Rows are points. Each table stands for the endless flat space through its points: a line for two points, a plane for three, and so on. The two share one point or none. Which?

First, 2 rows:
[[-0.30  0.51  0.54]
 [-0.23  0.46  0.48]]
Second, 2 rows:
[[ 0.03  0.33  0.15]
 [-0.05  0.35  0.29]]
They share: [-0.09  0.36  0.36]

First:
[[-0.12  0.25  0.05 -0.21  0.23 -0.06]
 [-0.09  0.25 -0.10 -0.12  0.41 -0.21]]
Second, 3 rows:
[[ 0.19  0.48  0.14  0.22  0.30  0.29]
 [-0.07  0.24  0.10 -0.08  0.15 -0.06]
 [-0.02  0.27  0.05 -0.05  0.21 -0.01]]
They share: no point

First, 2 rows:
[[-0.17  0.05 -0.04 -0.18  0.09 -0.09  0.42 -0.33  0.35]
 [-0.53  0.29 -0.32 -0.46  0.13 -0.05  0.02  0.07  0.15]]
Second (2 x 9):
[[-0.43  0.03 -0.41 -0.51 -0.09 -0.36  0.20 -0.12  0.22]
 [-0.27  0.07 -0.21 -0.33 -0.01 -0.20  0.24 -0.24  0.30]]
They share: no point

First:
[[ 0.37  0.15  0.19  0.04 -0.39  0.08 -0.14 -0.34 -0.49 -0.33  0.21 -0.47]
 [-0.11  0.15  0.01 -0.20 -0.09 -0.40 -0.32  0.08  0.11  0.21  0.45 -0.29]]
Second (2 x 12):
[[ 0.24  0.21  0.14 -0.25 -0.28 -0.34 -0.11 -0.05  0.04  0.04  0.18 -0.29]
 [ 0.12  0.09  0.14 -0.10 -0.25 -0.16 -0.35 -0.26 -0.23 -0.20  0.36 -0.35]]
They share: no point

First (2 x 18):
[[-0.22  0.07 -0.01  0.28  0.58  0.44 -0.15  0.08  0.20 -0.54 -0.34  0.27
   0.02 -0.48 -0.05  0.44 -0.07  0.06]
 [-0.52  0.37 -0.11  0.18  0.08  0.14  0.10  0.03 -0.20 -0.14 -0.39 -0.08
  -0.28 -0.13 -0.50 -0.06 -0.12 -0.44]]
Second (2 x 18):
[[-0.40  0.21 -0.05  0.12  0.32  0.20  0.06  0.19  0.16 -0.24 -0.55 -0.10
  -0.24 -0.29 -0.16  0.14 -0.30 -0.06]
 [-0.40  0.29 -0.09  0.32  0.24  0.32 -0.06 -0.09 -0.24 -0.36 -0.19  0.22
  -0.08 -0.25 -0.48  0.14  0.10 -0.42]]
They share: [-0.40  0.25 -0.07  0.22  0.28  0.26  0.00  0.05 -0.04 -0.30 -0.37  0.06
 -0.16 -0.27 -0.32  0.14 -0.10 -0.24]

First (3 x 24):
[[ 0.09 -0.37  0.45 -0.12 -0.52  0.35 -0.46 -0.27 -0.57  0.01 -0.03  0.19
  -0.06  0.09 -0.07 -0.22 -0.21 -0.12  0.15 -0.13  0.16  0.13  0.09 -0.27]
 [-0.07 -0.44  0.36 -0.39 -0.64  0.25 -0.40 -0.30 -0.30 -0.12 -0.32  0.02
  -0.03  0.31  0.05 -0.26  0.10 -0.29  0.17  0.00  0.37  0.19  0.24 -0.11]
 [-0.07 -0.24  0.16  0.13  0.00  0.01 -0.32 -0.10 -0.50  0.00  0.12  0.46
   0.41  0.39 -0.59 -0.42  0.22  0.15  0.25  0.36  0.09  0.43  0.52  0.05]]
Second (2 x 24):
[[-0.14 -0.28  0.21 -0.19 -0.32  0.15 -0.29 -0.20 -0.39 -0.10 -0.16  0.28
   0.19  0.42 -0.33 -0.32  0.10 -0.15  0.28  0.24  0.19  0.41  0.46 -0.02]
 [-0.28 -0.16  0.11 -0.31 -0.32  0.19 -0.15 -0.20 -0.37 -0.18 -0.28  0.36
   0.19  0.56 -0.45 -0.28 -0.02 -0.31  0.42  0.36  0.11  0.61  0.62  0.00]]
They share: [-0.07 -0.34  0.26 -0.13 -0.32  0.13 -0.36 -0.20 -0.40 -0.06 -0.10  0.24
  0.19  0.35 -0.27 -0.34  0.16 -0.07  0.21  0.18  0.23  0.31  0.38 -0.03]

First (3 x 24):
[[ 0.20 -0.21 -0.15  0.33  0.19 -0.18  0.03 -0.63 -0.14  0.26  0.10 -0.09
  -0.67 -0.11 -0.14  0.56  0.15 -0.46 -0.04  0.27 -0.14 -0.27  0.23 -0.04]
 [ 0.00 -0.20  0.14  0.33  0.08 -0.21 -0.25 -0.43 -0.01  0.25  0.12 -0.29
  -0.42 -0.27 -0.32  0.32  0.08 -0.28  0.02  0.16  0.14 -0.45  0.03 -0.04]
 [-0.50 -0.40  0.46  0.06 -0.15  0.03 -0.41  0.07  0.09  0.27  0.35 -0.52
  -0.11 -0.31 -0.50  0.08  0.22 -0.37  0.35  0.02  0.39 -0.36  0.07 -0.22]]
Second:
[[-0.20 -0.32  0.17  0.30  0.05 -0.12 -0.27 -0.42 -0.08  0.22  0.11 -0.33
  -0.49 -0.15 -0.23  0.39  0.21 -0.31  0.08  0.25  0.08 -0.44  0.01 -0.16]
 [-0.40 -0.42  0.21  0.42  0.07 -0.12 -0.39 -0.60 -0.20  0.14 -0.05 -0.39
  -0.67  0.01 -0.05  0.53  0.33 -0.19  0.02  0.45 -0.02 -0.60 -0.19 -0.28]]
They share: [-0.10 -0.27  0.15  0.24  0.04 -0.12 -0.21 -0.33 -0.02  0.26  0.19 -0.30
 -0.40 -0.23 -0.32  0.32  0.15 -0.37  0.11  0.15  0.13 -0.36  0.11 -0.10]
